Rows are points. A path goes straight from each point to the next, and from the last back to the first. The post is the endless flat space through its rows: a point in 2 columns, a line in 3, a plane in 4, and so on, so that a path can go around it. How many times does the path go around the post? Going back the other way cancels.

Post (1 x 2):
[[-0.15 -0.14]]
Path:
[[-0.08  0.27]
 [ 0.30 -0.06]
 [-0.03 -0.37]
 [-0.20 -0.53]
 [-0.19 -0.31]
 [ 0.37 -0.33]
 [ 0.28  0.13]
 [-0.21  0.07]
 [-0.56 -0.11]
 [-0.51 -0.45]
 [-0.62 -0.34]
 [-0.28 -0.54]
 [-0.06 -0.68]
 [-0.52 -0.45]
 [-0.35 -0.05]
 [-0.26  0.24]
 [-0.38 -0.15]
 [-0.25 -0.62]
 [ 0.29 -0.55]
 [ 0.48 -0.01]
 [ 0.03  0.47]]
Times around: 1

Post, 7 rows:
[[ 0.13 -0.26  0.16  0.47 -0.35  0.25  0.53  0.25]
 [ 0.30 -0.04  0.18  0.64 -0.04  0.23 -0.17  0.06]
 [-0.19  0.47 -0.18  0.29  0.77  0.32  0.14 -0.22]
 [ 0.01  0.58  0.43 -0.45  0.62  0.00 -0.15  0.02]
 [-0.08  0.19 -1.32  0.31  0.20 -0.76 -0.02  0.14]
 [ 0.20 -0.19  0.15  0.39 -0.38  0.05  0.24 -0.43]
 [ 0.44  0.40  0.46 -1.24  0.16  0.80 -0.40  0.03]]
Path, 14 rows:
[[ 0.51  0.41 -0.16  0.07  0.10 -0.13  0.50 -0.18]
 [ 0.40  0.56 -0.01 -0.01 -0.18  0.49 -0.31 -0.43]
 [-0.40  0.22 -0.03  0.01 -0.20  0.15 -0.19 -0.27]
 [-0.32 -0.05  0.24 -0.02  0.49  0.43  0.02 -0.06]
 [ 0.21 -0.27  0.28  0.37  0.36 -0.18 -0.36  0.15]
 [ 0.29 -0.08 -0.28  0.43  0.05 -0.13  0.28  0.40]
 [ 0.36  0.61 -0.19  0.24  0.47  0.21  0.16 -0.07]
 [ 0.09  0.38  0.01 -0.56 -0.48  0.12  0.22  0.18]
 [-0.04  0.71  0.22 -0.70 -0.04  0.51  0.19 -0.26]
 [ 0.28  0.39  0.34  0.44  0.02  0.17 -0.02  0.20]
 [-0.37  0.49  0.11  0.29 -0.28 -0.32 -0.27  0.16]
 [-0.27  0.24 -0.62  0.35  0.41  0.39 -0.35  0.26]
 [ 0.13 -0.39  0.51  0.09  0.03 -0.04 -0.38 -0.13]
 [ 0.14 -0.07  0.05  0.59  0.20  0.38  0.42 -0.32]]
Times around: 2

Post (17 x 18):
[[-0.23  0.02  0.65 -0.91  0.00  0.83 -0.19  0.53 -0.07  0.32  0.37 -0.71
   0.18  0.68  0.28 -0.05  0.36  0.07]
 [-0.52 -0.21  0.03 -0.07 -0.57  0.60 -0.31  0.50  0.36  0.21  0.38 -0.40
   0.21  0.41 -0.46  0.06  0.62  0.44]
 [ 0.08 -0.19 -0.05  0.24 -0.44  0.04  0.17 -0.12  0.60 -0.21 -0.90 -0.26
   0.26  0.13  0.02  0.43 -0.13 -0.13]
 [ 0.31  0.20 -0.16 -0.45  0.53 -0.52  0.29 -0.26  0.10 -0.17  0.19  0.03
  -0.34 -0.08 -0.21  0.40  0.18  0.47]
 [ 0.27 -0.09  0.05 -0.53 -0.07 -0.38  0.22  0.14 -0.73 -0.69  0.49  0.75
   0.91 -0.35 -0.73  0.18 -0.36 -0.13]
 [-0.32 -0.41  0.23 -0.78 -0.42  0.07 -0.68  0.79  0.66  0.04  0.16 -0.55
   0.08  0.87  0.04  0.60  0.33 -0.08]
 [-0.03 -0.20 -0.16  0.34  0.02  0.14  0.01  0.17  0.32 -0.76 -0.47 -0.31
  -0.26  0.26  0.08  0.61  0.80 -0.59]
 [-0.18 -0.13  0.08 -0.13 -0.02 -0.18 -0.60  0.39  0.22 -0.10 -0.73  0.19
  -0.02  0.05  0.31 -0.04  0.62  0.04]
 [ 0.18 -0.08  0.56  0.23  0.46 -0.41  0.08  0.01  0.01 -0.12  0.36  0.48
  -0.21 -0.41 -0.37  0.29 -0.38 -0.02]
 [ 0.27  0.44 -0.20 -0.21 -0.12 -0.80  0.01 -0.05 -1.01  0.20  1.04  0.41
   0.69 -0.39 -0.15  0.14 -0.61 -0.25]
 [ 0.07 -0.42 -0.39  0.08  0.08 -0.03  0.21 -0.08  0.30 -0.13 -0.36  0.24
  -0.63  0.27 -0.30 -0.09  0.07 -0.42]
 [ 0.47 -0.08 -0.38  0.28  0.82 -0.16  0.06 -0.19  0.20 -0.19  0.28  0.55
   0.36  0.33  0.03  0.27 -0.04  0.13]
 [ 0.12  0.32  0.28 -0.16 -0.32 -0.69  0.29  0.26 -1.20  0.25  0.08  0.75
   0.82  0.39 -0.98  0.66 -0.23 -0.24]
 [ 0.20  0.40 -0.44  0.00 -0.40 -0.13  0.14  0.67 -1.10 -0.31 -0.07  0.74
   0.43 -0.19 -0.73  0.80 -0.79 -0.05]
 [-0.02 -0.12  0.03  0.23  0.31 -0.16 -0.33 -0.35 -0.13 -0.68 -0.27 -0.22
  -0.16  0.54 -0.18  0.06 -0.16  0.12]
 [-0.53 -0.40  0.23 -0.23 -0.32 -0.01  0.28  0.94  0.13 -0.07  0.13 -0.53
   0.06  0.63  0.50 -0.01  0.37  0.43]
 [-0.02 -0.05 -0.27  0.17  1.04 -0.46  0.01  0.13  0.35 -0.17 -0.16 -0.22
   0.20 -0.17 -0.47 -0.01 -0.06 -0.24]]
Path:
[[ 0.21  0.56 -0.01 -0.14 -0.85 -0.26  0.15  0.17 -0.89 -0.04  0.25 -0.17
  -0.38  0.05 -0.24  0.44  0.10 -0.04]
 [-0.10  0.37 -0.06 -0.04  0.13  0.23 -0.03  0.72 -0.13 -0.67  0.21 -0.01
   0.38  0.55 -0.07  0.08 -0.20 -0.16]
 [-0.19  0.35 -0.15 -0.41  0.51  0.08  0.46  0.50  0.01 -0.34 -0.26 -0.04
   0.17 -0.18 -0.06 -0.11  0.38  0.03]
 [ 0.05 -0.29  0.00 -0.14 -0.25 -0.10 -0.59  0.67  0.31 -0.50  0.31  0.53
   0.42  0.04 -0.29 -0.29  0.33 -0.59]
 [ 0.68  0.41 -0.10 -0.47  0.15 -0.32  0.06  0.17 -0.44 -0.38 -0.08 -0.28
  -0.16  0.63  0.27  0.19  0.28  0.58]
 [ 0.03 -0.17  0.21 -0.03 -0.35 -0.02  0.31  0.53 -0.32 -0.04  0.24 -0.03
   0.11  0.01 -0.07  0.27  0.12  0.14]
 [ 0.12 -0.11  0.30 -0.16  0.24 -0.48 -0.21  0.15 -0.39 -0.24  0.32  0.27
   0.03  0.31 -0.52 -0.64 -0.19  0.04]
 [ 0.04  0.50  0.12  0.22  0.26 -0.18 -0.55  0.37 -0.67  0.20  0.20  0.76
   0.09  0.02 -0.08  0.06 -0.51  0.13]
 [-0.21  0.10  0.17 -0.13  0.07  0.40  0.56  0.24  0.08 -0.17  0.71 -0.19
  -0.43  0.34 -0.43  0.84 -0.27  0.14]
 [-0.30 -0.35  0.03  0.13  0.10 -0.05  0.08  0.07  0.45 -0.36 -0.02  0.04
   0.85 -0.24 -0.09  0.83 -0.28  0.41]
 [ 0.14 -0.45 -0.10  0.24  0.09 -0.92  0.05 -0.33 -0.44  0.14  0.03 -0.15
  -0.24  0.52  0.21 -0.13 -0.29  0.30]
 [ 0.49 -0.22  0.62 -0.55 -0.02 -0.16 -0.23  0.31 -0.29  0.21 -0.05 -0.05
   0.14  0.63 -0.26  0.40 -0.32  0.25]
 [ 0.54  0.24 -0.29 -0.75  0.00 -0.29 -0.06  0.29  0.02 -0.24  0.42  0.07
   0.13 -0.08 -0.73  0.15  0.19 -0.19]
 [-0.03  0.32  0.00 -0.29  0.29 -0.27 -0.15  0.07  0.04 -0.08 -0.16 -0.06
   0.07 -0.04 -0.18  0.01  0.14 -0.02]
 [-0.14  0.20  0.23  0.21  0.09  0.10  0.36 -0.72 -0.41  0.03  0.20  0.33
   0.25 -0.06 -0.46 -0.21 -0.21  0.31]
 [-0.16  0.26  0.28 -0.04 -0.32 -0.53  0.31  0.04  0.21  0.10  0.18  0.40
   0.27  0.07 -0.14  0.08  0.14  0.25]
 [ 0.19  0.12 -0.04 -0.13 -0.40  0.00 -0.32  0.36  0.01 -0.40  0.43  0.05
   0.28 -0.22  0.41 -0.15 -0.88  0.15]
 [ 0.22 -0.28 -0.15 -0.16 -0.43 -0.53 -0.07  0.22 -0.31 -0.39 -0.11  0.06
   0.44 -0.20  0.15 -0.22 -0.07 -0.19]
 [ 0.18 -0.48 -0.44  0.17 -0.50  0.50 -0.21 -0.07  0.02  0.25  0.12 -0.54
  -0.14  0.49  0.12  0.54 -0.15  0.10]
 [-0.18 -0.01 -0.12  0.17  0.34 -0.32  0.42  0.25 -0.10 -0.49 -0.62 -0.27
   0.13 -0.57 -0.34  0.34  0.53 -0.39]
 [-0.23 -0.06 -0.04 -0.31  0.36  0.74  0.02  0.31 -0.14  0.02  0.20  0.65
  -0.18  0.34  0.16  0.22 -0.18 -0.10]
 [-0.26 -0.03  0.31 -0.50  0.22 -0.43 -0.25 -0.30 -0.17  0.09  0.26  0.27
  -0.02 -0.25 -0.05  0.46  0.26  0.03]
 [ 0.08 -0.16 -0.78  0.72 -0.38  0.12  0.09  0.14  0.01 -0.01  0.21  0.24
   0.40 -0.39 -0.34  0.46 -0.04  0.69]
 [ 0.19 -0.60 -0.17  0.27  0.20 -0.31  0.18 -0.08  0.48 -0.10  0.19  0.45
   0.04 -0.04 -0.19  0.37  0.38 -0.22]
 [-0.28 -0.28  0.26  0.00  0.32 -0.27  0.04 -0.48  0.10 -0.37  0.01  0.32
   0.35  0.12  0.21  0.31 -0.16  0.05]
 [-0.13 -0.29 -0.58  0.12  0.23 -0.49 -0.19  0.63 -0.28  0.50  0.03 -0.12
  -0.30  0.13  0.28  0.72  0.04 -0.42]
 [ 0.16 -0.22  0.10 -0.72 -0.52 -0.23 -0.30  0.02 -0.47  0.26  0.08  0.00
  -0.06 -0.27 -0.42 -0.09 -0.04 -0.41]]
Times around: 1

Post (17 x 18):
[[-0.65 -0.47 -0.36  0.43 -0.31  0.09  0.10  0.14  0.66  0.50  0.08 -0.56
   0.31 -0.36 -0.51  0.01 -0.07  0.25]
 [ 0.17  0.47 -0.50 -0.35  0.36 -0.07 -0.38 -0.02 -0.51 -0.52 -0.07  0.43
   0.17  0.04 -0.17  0.41  0.34  0.08]
 [ 0.27  0.53 -0.28 -0.14  0.78 -0.36  0.04  0.39 -0.22 -0.66 -0.18  0.07
   0.20  0.49  0.61  0.45  0.03  0.21]
 [-0.72 -0.27 -0.15  0.21 -0.22  0.26 -0.26 -0.24 -0.13  0.71 -0.23 -0.40
  -0.07  0.01 -0.11 -0.70  0.20  0.11]
 [-0.66 -0.44  0.12  0.31 -0.28 -0.09  0.10 -0.05 -0.45  0.48 -0.05 -0.11
  -0.22  0.07 -0.17  0.38  0.46 -0.37]
 [ 0.32  0.45  0.23 -0.52 -0.10  0.06 -0.41  0.11  0.31 -0.41 -0.12 -0.03
  -0.08  0.24 -0.43  0.23 -0.13  0.25]
 [-0.31 -0.77  0.08 -0.12 -0.16  0.32 -0.12 -0.47  0.52  0.69 -0.05 -0.34
   0.52  0.07 -0.17 -0.21  0.59  0.03]
 [-0.04  0.13 -0.36 -0.24 -0.33 -0.16 -0.44 -0.09 -0.25 -0.86  0.06 -0.25
   0.22  0.19  0.60  0.41  0.09 -0.04]
 [ 0.44  0.27  0.01  0.13 -0.09 -0.28 -0.21 -0.14 -0.59  0.03 -0.16 -0.29
   0.59  0.45 -0.05  0.36 -0.04  0.35]
 [ 0.34  1.14 -0.21 -0.10 -0.19  0.27 -0.02  0.03 -0.07 -0.66 -0.35  0.38
   0.18  0.62  0.41  0.37 -0.17 -0.16]
 [ 0.40  0.10 -0.22 -0.44 -0.14  0.34  0.33  0.41 -0.17 -0.68 -0.60  0.05
  -0.03  0.15  0.16  0.11  0.17  0.27]
 [ 0.18  0.27  0.00  0.05  0.08  0.02 -0.45 -0.22  0.19 -0.54 -0.63  0.41
   0.08 -0.28  0.06  0.24 -0.27 -0.09]
 [-0.41 -0.51  0.03  0.64  0.24  0.18  0.46 -0.54 -0.75 -0.14  0.32  0.10
  -0.54  0.05  0.12 -0.32  0.07 -0.18]
 [-0.81 -0.03  0.52  0.15  0.09  0.58  0.19 -0.48  0.09  0.50  0.07 -0.50
   0.14 -0.50 -0.06  0.17  0.43  0.15]
 [-0.43 -0.65  0.20 -0.37 -0.09  0.26 -0.08 -0.12  0.16  0.69  0.08 -0.55
   0.54 -0.21 -0.24 -0.19 -0.31 -0.14]
 [ 0.15  0.60 -0.20 -0.42  0.18 -0.40  0.36 -0.34 -0.09 -0.74 -0.58 -0.28
   0.11  0.20 -0.17  0.18  0.17 -0.23]
 [-0.14 -0.54  0.02 -0.07 -0.50 -0.18  0.12 -0.43  0.44  0.78  0.17 -0.12
   0.37 -0.82  0.08 -0.12  0.23  0.29]]
Path:
[[ 0.09 -0.10 -0.44  0.25  0.11  0.39  0.39 -0.03  0.27 -0.63  0.64  0.12
   0.29  0.59  0.27  0.13 -0.32 -0.42]
 [ 0.15 -0.45 -0.32 -0.17  0.15 -0.18 -0.74 -0.10  0.09 -0.70  0.17  0.12
  -0.11  0.56  0.38  0.34  0.36 -0.17]
 [ 0.00 -0.33  0.06  0.47 -0.29 -0.03  0.12 -0.40 -0.29  0.02 -0.16 -0.50
  -0.35  0.16  0.28  0.56  0.00  0.17]
 [-0.20 -0.70 -0.12 -0.18 -0.33  0.18  0.44  0.26 -0.14 -0.48 -0.08  0.30
  -0.52 -0.23  0.42  0.04 -0.18 -0.02]
 [-0.22  0.37  0.32 -0.68 -0.15  0.49  0.24  0.51  0.07 -0.20 -0.37 -0.15
   0.15  0.38 -0.65 -0.13  0.17  0.31]
 [-0.24  0.33  0.12 -0.57 -0.36  0.44  0.34  0.21 -0.06 -0.84 -0.58 -0.54
   0.08 -0.04  0.09 -0.26  0.09 -0.17]
 [-0.03 -0.34 -0.26 -0.16  0.55  0.08  0.82  0.46  0.08  0.22  0.22 -0.67
   0.20  0.12  0.13 -0.43 -0.20 -0.07]
 [ 0.18  0.55  0.23 -0.34  0.56  0.33  0.55 -0.50  0.14  0.20 -0.60 -0.19
   0.13 -0.31  0.20  0.48  0.75  0.04]
 [-0.12  0.13 -0.19  0.03  0.48 -0.06 -0.18 -0.52  0.19  0.04 -0.04  0.08
  -0.02  0.05  0.33 -0.18  0.15  0.26]
 [-0.31 -0.12 -0.36  0.36  0.08 -0.85 -0.02 -0.39 -0.65 -0.88  0.00  0.05
  -0.83  0.24 -0.40 -0.18 -0.02 -0.06]
 [-0.05 -0.33 -0.26 -0.03  0.30 -0.11  0.52  0.46 -0.06 -0.43 -0.61  0.60
  -0.07 -0.77 -1.05 -0.16 -0.42  0.03]
 [ 0.21  0.34  0.13 -0.85 -0.02  0.10 -0.51 -0.34  0.60 -0.15  0.27 -0.08
   0.43 -0.65 -0.12 -0.13  0.01  0.15]
 [-0.23  0.62  0.16 -0.42  0.03  0.61 -0.16 -0.19 -0.07 -0.43  0.52  0.08
  -0.38 -0.03  0.50  0.18  0.21 -0.25]
 [ 0.14  0.20 -0.22  0.34  0.24  0.32  0.59 -0.34 -0.38 -0.67 -0.50 -0.19
  -0.14  0.45  0.19 -0.49  0.23 -0.05]
 [-0.24 -0.06 -0.54 -0.27 -0.49  0.03  0.18  0.18 -0.22 -0.17 -0.16  0.20
   0.05 -0.10 -0.08 -0.12  0.29 -0.13]
 [ 0.36  0.31 -0.23 -0.14  0.20 -0.04  0.10 -0.43  0.30 -0.36 -0.63  0.71
  -0.28 -0.16 -0.34 -0.84 -0.53  0.44]
 [ 0.25  0.02  0.28 -0.06 -0.39 -0.21 -0.38 -0.89 -0.07  0.37 -0.32 -0.02
   0.15  0.33  0.29 -0.33 -0.40 -0.15]
 [-0.07 -0.66 -0.69 -0.13  0.11  0.04  0.25  0.44  0.05 -0.14 -0.43 -0.37
  -0.62  0.18 -0.23  0.11  0.34  0.25]
 [ 0.12  0.11  0.14  0.06 -0.28 -0.02 -0.12 -0.23  0.06  0.19 -0.62 -0.36
   0.02 -0.60 -0.69 -0.02  0.70  0.08]]
Times around: 1
